Each row is a point. A path goes straight from each point to the next, and from the last back to the first. The post is the endless flat space through its rows: a point in 2 columns, a line in 3, a plane in 4, and so on, so that a path can go around it. Count how often the path circles the post. Going back the other way cancels.

Post, 2 rows:
[[  9  -8  44]
 [-23  -4 -34]]
Path:
[[  8 -65  47]
 [ 16 -38 -13]
 [ 34   7 -22]
 [ 12  12  60]
 [  1  35 -12]
 [ 11  -7 -18]
 [  5 -37  -5]
 [ -6 -56   0]
 [ 19 -34 -35]
 [ 27   9  40]
 [-33  52 -38]
 [-45  15   9]
 [-25 -30   9]
 [  2 -48 -19]
 [ 15  -4 -55]
 [ 43  38  26]
 [-13  29  51]
 [-57  -1 -21]
 [-33  -9  32]]
Times around: 2

Post:
[[-14 -18  17   9 -47  -1 -19 -41  11  63 -46]
 [-13 -54  63  47  19 -28  67  78 -35   7  15]
 [-21  -1  -7   9 -20  65  -7 -25  22   2 -30]
 [ -8 -67  22  31  -4 -60  76  12 -39 -17  36]
 [ -1   2   4 -19  -4 -28  11  10   7 -54 -56]
 [-14   1  32 -13 -41  -7 -49 -45  59 -25 -10]
 [ -5   0 -34 -23 -30  13 -86 -31  24  34  -2]
 [-13 -21  26 -40  81 -20 -10 -30  18 -58 -35]
 [-32   5  23 -50 -48  19 -30 -36  -9   6 -13]
 [-14  -5   2 -51  20 -12  16 -11  59   1 -13]]
Path:
[[ 19   4   9 -28 -22   0  16  -6 -10   8 -42]
 [  4 -50  12 -17 -31   5  15 -26  10   6 -40]
 [ 24 -41  29   3 -54   9  -3 -31  25 -28  34]
 [  4   2  36   1  31  -2 -16   4 -34 -13  21]
 [-26  12   7  18  14 -51 -33 -22  -6  31   9]
 [-19   6 -19  26 -45  49 -72 -40  -9  47  45]
 [ 23 -41  32  33 -34  18 -15 -58 -12  15 -16]
 [-12 -36  23 -28  -7  11   2   2 -12 -10 -21]
 [-23 -19  16 -39 -25 -53  37  12  38  -1 -37]
 [-74 -24  54  15 -32 -30  -2 -30  24   4   8]
 [-27  36  59 -19  24 -20  21  13   2 -21 -64]
 [-49   8   5 -48  36  -3  14  14  27   0  -3]
 [-60  -7 -12 -22 -61  13  -4 -17 -15  20 -32]
 [-51  10 -16 -43  -1  -5  11   3  -4  26  22]
 [ -4  24  49   5 -19 -58 -14 -27 -31 -16   5]]
Times around: 1

Post:
[[ -3  29 -26  -4   4 -30  -2  -3 -18  -2 -16 -10   7  76  21  14  18   6]
 [-22   5 -10 -33  -4 -19 -21  13  36  13  12  46 -18 -12  40   6   3  16]
 [-15  -3 -25  95 -11  48  -7  21 -29  38  26  25  15 -15   8  12   8  30]
 [-11   8   1   4  -6  -2  12  10  19  31 -13   0  33  34   7  32 -62  18]
 [  1   2  -7  53  54  50   2  14  15   4   2  19   3 -15 -34   8  -7 -10]
 [  4   5  18 -19   5 -11  13   0  12  30  15  -7  13 -11 -45  26  -4  14]
 [ -1  -7   2 -21  10  14  21 -59 -26  44  -9   2 -24   5   7 -11   7   2]
 [-20   9 -18 -12  -8  -2  44  14   9 -18  23   1 -31 -19  13   3  11 -14]
 [  6   3 -29  -7 -16  -4   3 -15  25  22 -19  -7  13  16  33   8  22  19]
 [-14   7 -37  12 -11  12   5   4  10   6  48   4   4  -2  15   3  -1 -48]
 [ -3 -11 -26 -32  13  13  -5 -77   7 -27 -20  11 -15  14 -19   9 -52  33]
 [ 11  23   2 -22  20 -29  15   4  -8 -12  -4  -1  16   0  27 -45  10  23]
 [ -4  18 -19 -31 -24 -31  -4  -8  13 -12 -18  62  -4 -29  21  15  10  -8]
 [ -6  -1 -33  -7   0  28  -5  30 -20  22  -1   7  11 -15  18  -7   4  13]
 [-11  30  20  -9 -12 -21 -18  -4  -4  -1 -11  -8  -3 -14  24  29  15  -5]
 [-20  23  21 -28 -31  12  -6  28  31  -7   6  51   8 -16  23  -3  30   5]
 [  2  -2 -18  16 -25  -3 -19  14  -3   3 -25  21 -32 -18  10 -55   7  33]]
Path (11 x 18):
[[-36  32 -18  14 -13  35  17  -8  -9 -24 -12   4  -6   8 -22  13 -31  13]
 [  1  27  -7 -12   8  -2  18  10  16  14  -2  26   2 -16   9  -2   5  27]
 [ 31  15   9 -16  20   6   7 -15  18  15   3  41 -15 -16 -13  14  -2 -29]
 [ 22 -19 -21 -11  -4 -19   7 -21  -5 -15  21  14   8   4  -2  -5 -26   9]
 [-17 -20  -2   3  -5 -15  26   4  14  -8   4  22   7   5  14  13 -17  -8]
 [ 10 -30  -2  17 -12  12  34 -25   5  42   0   6  -4  -7  39 -11  45   5]
 [ 13   7  16  11 -16  23   7  -8   2 -12   3   3  -3 -26  25   4  29  -1]
 [ 15  31   3   8 -26   7 -16   2   7   5   4  19  14  -8  14 -16  -4  -3]
 [-11  35  13   6  20  -5  17  -1  27  17   7   3  -3  -2   1  16   5  27]
 [-44  14 -17  -3  15  19  10 -13 -14   4  23  15   3 -13  -3  10  -5  21]
 [-28   2  -2   3 -25 -15 -25 -23  28  27 -16  12  -6 -14   4  -2  17  17]]
Times around: 0

Post, 17 rows:
[[ -1 -18 -22  25 -29  23  38 -27  -6  35  12 -16 -12 -13 -13  30  38  10]
 [ -3 -12 -15   1   2 -31 -36 -16  82   5 -13 -22  20 -62   5 -95 -23 -59]
 [ 31 -39   8  -6 -44  39 -23  36 -58  40  21  50  41 -34  46  21   3   7]
 [ 17 -17  21  13  21 -23  37 -12 -22  10  26   3  -4 -40 -12  22 -30  -8]
 [ 25  -8  14  11 -29  28  15  18 -92   6  19   3   7   2  31 -59  38 -12]
 [  1  -5 -24  26 -32 -12  28  14   8  -9  40   8 -30   5  35   2 -23  11]
 [  3 -11  20 -32 -19 -38 -74  12  79 -15  21 -51  21 -26 -36 -34 -29 -57]
 [ 13  20 -46 -12   7 -14 -49   0  31 -19  13 -29  53 -19  -1 -32 -38 -69]
 [ 30   1  31  16  21  42  16  59 -17  16  22  15  47  -4  56   7  12   9]
 [ -1  -7 -17 -19  13  -9  27   3   4 -25 -27  21 -33 -30 -19  14  16   6]
 [ 21 -11  -6 -32 -28 -19  36   7  11  17 -30 -38  -8 -24  37  23  -9 -27]
 [ 28  -2 -13 -32 -23  12  71   0   2  33  18  22   7  -5 -15  -9 -11  15]
 [ 34  -9   0  27 -16  27   9  61 -31  45  26  38  13   1  19  -3  13 -72]
 [ 12 -27   9  29 -36   6  25   0  -5 -11 -34  10  25   8 -12   3 -36  -6]
 [  7 -23 -15  11   0  82  -7  79 -77  37  23   0  19 -17  25 -23 -20  -2]
 [ 20 -21  -2   1  11  -9   1 -12 -30  54 -13  11 -25  30  21   0   3  13]
 [ 15  10  19 -33  -5  34 -46 -26  64 -20  12 -15  -2 -29   7 -36 -39 -76]]
Path, 23 rows:
[[-15 -11 -21 -45 -34  18   3  -6 -19  22  -3  -9 -11 -26  16 -37  -7 -26]
 [  7  -9   3 -38  -2   3  -7  24 -26  23 -12  17  -3 -55  25 -24 -11 -16]
 [ 25  -4   4  -9 -23   9   9  28  15  25  -5  11 -20 -34 -20 -20  -2 -17]
 [ 37 -14 -24 -25   9  29  14  29 -34  34  30 -10 -12 -10  11  -6  -9  -8]
 [ 42  -1 -14  13  18   6  73   0 -32  13  13  67  29  10  46  -6  18  19]
 [ -1 -16   1   0  16  28 -23  -2  36  20  10  17  33 -18   0  26 -10  -3]
 [ -7 -35   2  20 -19 -41   0  -5 -19  15 -26  21  31  -3   9   7 -11 -67]
 [ 12 -48   7  -6  23 -27 -41  27  -9  37  -7  -4  -4 -35  23  28 -24 -35]
 [-31  -3 -21  -3 -19  -2  29   3  21  -8  -3 -31   6  -9  -7 -24 -30 -54]
 [  5  -3 -25  14 -30 -66  -2  16 -12  79  13  11   5 -17  15  12  -9 -18]
 [ -9  18   9  31   6 -22  12   1  -7   3   0 -16  -1 -23   1  -3 -16 -26]
 [-15   1 -18  -8  -5  -3  37  17  30 -13 -14  30  24 -16  46 -16  -2 -53]
 [ 14 -22 -20 -10 -44  34  41 -14   7  -8  16  -2  29  -1  -2 -35  21 -66]
 [ 12   2  12  14  13   5  36  39 -27 -36  10  -8  14  -1  39  21   7  -8]
 [  0 -11  -3  -2 -38   6   4  26  18  13  -8   1  46 -24  40  -1  -4  12]
 [ 31  18  48  10 -20  -6 -21 -12 -36   1  26  -1  -3  -3  -3  -9  18 -42]
 [ 23   7   6   3  -8   5  -7   6  16  -5  44 -40 -49  -6   3  -4 -22  -4]
 [ 22 -26  13 -14   2  42  -7  18  12  11  28  46  -7 -13  24 -42 -12   4]
 [ 41 -54  20 -28 -29  11 -19  -3  -2  44  61  -1   8 -71   9 -52   3 -47]
 [ 11  -2 -63  -3   0  27   6  63 -70  -8  31  16 -21 -33  28 -78 -25  20]
 [ 44  19  -4  -2  -6  -9 -12   1 -25  -4   0 -35  30   6  33 -19  10 -33]
 [ 41  -5 -25 -11  -5  42  -4 -27  -4   1 -29 -78  -1  -1  36 -44  -1 -62]
 [ 18 -39  -2 -13 -16  22  46   9 -23  16   9 -19  21 -40  -4 -15   4  -9]]
Times around: 2

Post:
[[ 39  12  28 -24   8  -9  11   0  22 -10  -2   3  19  17   0  26  -9 -12]
 [  3  20 -12 -34  -5   2  37 -28 -12  19   7  24   9  13 -34  42   2  15]
 [ 20  13  24 -26 -12   1  -6   2  -4   7 -18  17 -17  39 -17 -20  -5 -25]
 [ 17 -53 -18  76  34  19 -31 -13  11  20 -15  11  19 -10   8  -9  59 -17]
 [ 13  -9 -19  43  49  22 -41 -37  18 -24 -11 -29  -2 -22  18 -14  17   5]
 [ 11   4 -14 -55 -11 -14  -3 -10  18   7  13 -12  12  55  18  17  -6   9]
 [ -6 -16  13 -29  48  -3  37  32 -14 -53  12 -13  23   6 -10 -16 -22  12]
 [ 12  52 -14 -10  -4 -24   4  10   1   5  21  -3  28  29 -12   3 -31  23]
 [ -3  12   7 -28 -25 -12  40 -12  24 -11 -16  -4  22  19  -4 -13 -12   9]
 [-14  31  52 -25  -5  -5   3   6   2  -1   0  13  13  29  14   9   6  23]
 [ 28  14  -6 -42   5  32   3 -11  32  -4  23  29   4  47 -12  -9  24 -12]
 [-10   5  -3  19  30  36 -52  28  14 -33 -26 -26  47 -19 -32   8  39 -21]
 [ 28 -27  10  91   5  32 -41  -7  34 -35   3 -42  -6  -8 -12  11  67  -9]
 [-10  14   5 -32  -1  -5   6 -19 -26   5  52  14  17 -38   0   1  10 -22]
 [ 24  23  27 -39   0  -9  21 -28   2  35  22 -21  14  19 -20  -7   5   8]
 [-38 -14  23 -40  53 -10  39  52  45 -15   8 -19  -4 -25 -12  19 -16   2]
 [-39 -54  26 -47  51   0  25  33  38 -41  10  -1  28 -53 -35   7 -55  16]]
Path, 30 rows:
[[ 27 -18   2   5   3 -29  -3  -2  50  10   9   4  -5 -55 -24  40  -5  -7]
 [-70  33  45 -61   5  16  20 -10  -1 -27  49 -45   3 -54  27   8  46  43]
 [ 15 -10   2  14  -2  -8  -2  26  -7  41   6 -17  59  22  -9  25 -18  16]
 [ 23 -17  16  46   6  33 -29 -44  23  -6  -9  25  10  -2 -16  29  11 -38]
 [ 34  10  76 -42  47 -26  -2  25  16  -3  38  -8  12  43  14  14  20 -24]
 [ -8   8  44  -2 -35 -29   6  14 -14 -87  40 -44 -10  -3  29   5  37  -1]
 [ 35 -11 -24  -8  24 -23  23 -56  -7  -6  19 -31   0  19  63  -1  24  45]
 [ -2   9  36  22  -8   1  24  49  46 -26 -22 -29  20 -16   7  65  -5  41]
 [ 20  -2 -41 -46   9  12  -7  36  19 -24  20  16   3  45  -8 -24 -63 -38]
 [ 14 -39  10 -23  11  23 -33 -49 -13  12  34  -4  17   7 -40 -17  -2   7]
 [ 41   0   8 -11  -4 -61   8   3  -4  -4  35 -13 -35   6 -15   8 -22 -26]
 [-24  -8   6 -14  16 -18   0  27  18   4 -17   7  47 -70 -19  -7 -10  13]
 [-33 -22  17 -48 -17  33 -23   3  30 -15  -6  25  20  21  30  -7  38  -2]
 [-61  -6  51 -16  29  37 -17 -20 -29 -21  -3   7  -1 -35  44 -45  28 -12]
 [ 20 -44  14  15  -4  33  10 -32  60 -44  17 -11  -5  44   1  64  29  35]
 [ -9  36 -58 -10   3  44 -29 -17  58 -13   7  25  20   1 -64 -20   7  -4]
 [ 33  -8  -7 -31  26 -20 -19 -18  62  38 -34  27 -42  33  -1  67 -26  13]
 [-13  30  16 -32 -23  -9 -14  44  -8  15 -15  30  28  -8  -6  11   6 -20]
 [ 12 -17  43   0  45 -34  39  25  -4  13 -49  28  -6  -6 -28 -12 -20  15]
 [ -5 -60  -8 -18  57  32 -41  -7  27 -17 -57   2  45 -14 -54  25  17 -17]
 [ -1  15 -19 -14  22  19  13 -21 -11 -14  19   4  59 -28 -67  18  -5 -36]
 [-27  -8  -2 -19  -1   9  -4 -14  13  15  -3  21   7 -13  11  36 -24   6]
 [-39  48  -2 -36  34  -2  25  31 -32 -26 -19 -30  95 -51 -38   1 -20  22]
 [ 26  25  38  39   4  -3 -27  24  19  20 -30  10  45 -18 -26  17  50  -2]
 [ -7   5  -1   8  43 -38  10  18 -60  -9  -2   0  37 -17  20 -47  23 -23]
 [ 13 -33  -5  54 -11  -7   0 -43  37  20 -18 -36  -5  25  -3   0  29  18]
 [-14 -64  28 -31  12   5   0 -25  22  71 -62  44  -2   0  -5  21  -1 -28]
 [  1  45  -3 -35  41  49  14 -19 -49 -30   3  27 -13 -14 -38  11 -44 -15]
 [-23 -71 -21 -38 -16  36 -33 -12  10  -1   9  21  23  28 -22 -36  10 -45]
 [ -1  36  -5  76  21 -28 -14 -31 -12  -3  24  27   3   9 -25   3 -15  36]]
Times around: 2

Post, 17 rows:
[[-21  29 -33   6   2  -5 -15   1 -24   3  21 -18  18   1   0  -6   4 -39]
 [-20 -10  30  -5 -12   2  -8   1   3 -54  14  70   9   3  -4  40   5  20]
 [-12  23  -1  20  -9  16   5  39 -11  37 -39 -29 -10  11 -24 -25  -7 -10]
 [ -8 -66 -19   6 -31 -16  32  -5  12 -13  15  47   1   0   6  23  15  15]
 [ 11 -22   4  31  -5 -22 -14  -4   1 -23  -2  23  17 -11  15   8  40  43]
 [  5  10 -30  18   7 -10  35  15   0 -20 -27 -33 -31 -29 -11 -14   1  -9]
 [ 46  36  17  -4  21  41 -19 -41 -17  26  47  46  17   0 -35   8 -13 -17]
 [-17  19 -14  32 -16  26  23  11 -36  21 -12 -36  12 -13   3   6 -37  -9]
 [ 14  24 -17 -31  29  28 -19 -31 -29  19  16  16  27  41  26  -8 -31 -47]
 [-10 -38  -7   0  -8 -34 -22 -15  10 -28  20  25 -35 -12   9  -9  -8  37]
 [-19   5 -33  -9  23  38  -8  15  12  16  13 -23  23  -4  -9 -31   2 -21]
 [-17 -19  27  20   9 -50  -2 -34  22 -27  11  76  17   9  -4  16   8  28]
 [ -4  -3  -8  19   0 -27  16  29   5 -30  36  41 -18  18  16  11  11  49]
 [ 10  42  -6  -3 -12  18  -4  13 -20  11   0  -8  19 -13  11 -50  -3 -30]
 [ 17 -12  21  56 -25 -19  19   6  25 -38  17  -2  -7  23   3 -12  -1  15]
 [ -1   2  40 -36  20   1 -13 -41 -16  21  56   4  42   5 -19  25 -15   1]
 [  5  26 -37  29 -29 -18  14  57  41  13 -38 -54   1 -29   4   4 -20 -23]]
Path:
[[ 26  38 -40   1 -30 -31 -43 -16 -19   4  -4  26  16  -3  19  20 -47 -29]
 [ 52  14  19  38 -24  34 -16  -1 -38 -55  50 -16 -40  22   1 -81   1  -1]
 [ 18 -21 -30  48 -16  12  25  33  -6  48  -2   3   6 -26 -19 -22  55  13]
 [ -5 -95 -41  33 -31  33  72  32  12 -22  47  62 -29  83  31  37  22 -17]
 [ -2 -34 -54 -35  66  -6 -43 -34  -3  -7   4   3  -5 -11  -2   2   3 -28]
 [-11  -4  53  -4 -57 -12  26  14 -48   4 -22  15 -15 -16 -17  20 -36  36]
 [ 15   9  24  -1 -13 -59  18 -49 -43 -14 -16  42 -19 -36  -1  34 -16  41]
 [  1   5 -11 -31  23   3  20   1  23  33 -32  17  23 -41   9  34 -17  20]
 [ -8  49  19  37  -4  14  28  22 -61 -26  26  60 -38  55  14   8   7  -1]
 [-40 -32  -3   4 -10 -29 -10  15   3  70  -6 -40  38   1 -12  26 -11  -9]
 [ 10  -9  22  54 -50 -13  20  22 -19 -20  -1  46  -5  37  -3  39  -4  23]
 [-32  17 -10 -32  11  19  -7  16 -16  -3  -3 -12   0  14 -30  45 -44   0]
 [ 20  -5   1  27 -49 -14  40 -15  -5  11  30  -5 -38   3 -27   0 -33  -3]
 [ -3  -5  -6 -23   4 -38  15  -2  11  31  26 -15  15  43  19  -4  -2 -30]
 [-28  18  47 -17   5  10  55  45 -34   3  26  10 -53  40 -45  79 -51   0]
 [ 22 -18   6  30   1 -22 -51  13  46 -20  14  -4 -40  -4 -30 -32 -30  -1]
 [ -7  31 -25 -21  14 -52 -37  -9 -11 -16  16   5  19  -1  15   8 -27  12]
 [ -3   2 -33   5  29  -4   1 -24  13  -1  36  20 -38  13 -19  -9 -34   5]
 [-25 -18  14  10 -46 -34  18 -22 -45   2 -12  -3  10 -14 -24 -29  18  32]
 [ 58  18   9  38 -16   4   0  10  12  38  17 -63 -18   2 -41 -41 -26 -15]
 [-51  39  45  10 -22  25 -12  69  26  36 -77  13  27  18 -49   9 -24 -36]
 [  1 -16  -5  22 -39  21  25   7  11  58  23 -10  20 -20  28  -1 -54  -8]
 [-25   6  23  10   2 -33 -34 -23  29 -35  49  61  70  34  38  -1  22   0]
 [ -9  25 -63 -18  16 -39 -22 -21  20 -39  22   7 -33  -5  26 -20 -26 -18]
 [-25  -7  17 -17   4  19 -14   4   1  -1  12  16  32  14 -14 -83  -4   7]
 [-21  24  -7  33 -45  17 -17  53   5   0  55 -33  27 -55  13 -17 -34  24]
 [-18  -1 -18 -11  24 -18   6  -6  15 -38  86  15 -19  12   9 -20 -16 -25]
 [ -4  23 -36  22 -15  22  16  61  40  14  35 -60  18 -12  26  16   2  -1]
 [-45  42 -30  16  -2   1  -5  17   0  20   6 -43  29  32 -11  -8  24 -29]]
Times around: 0
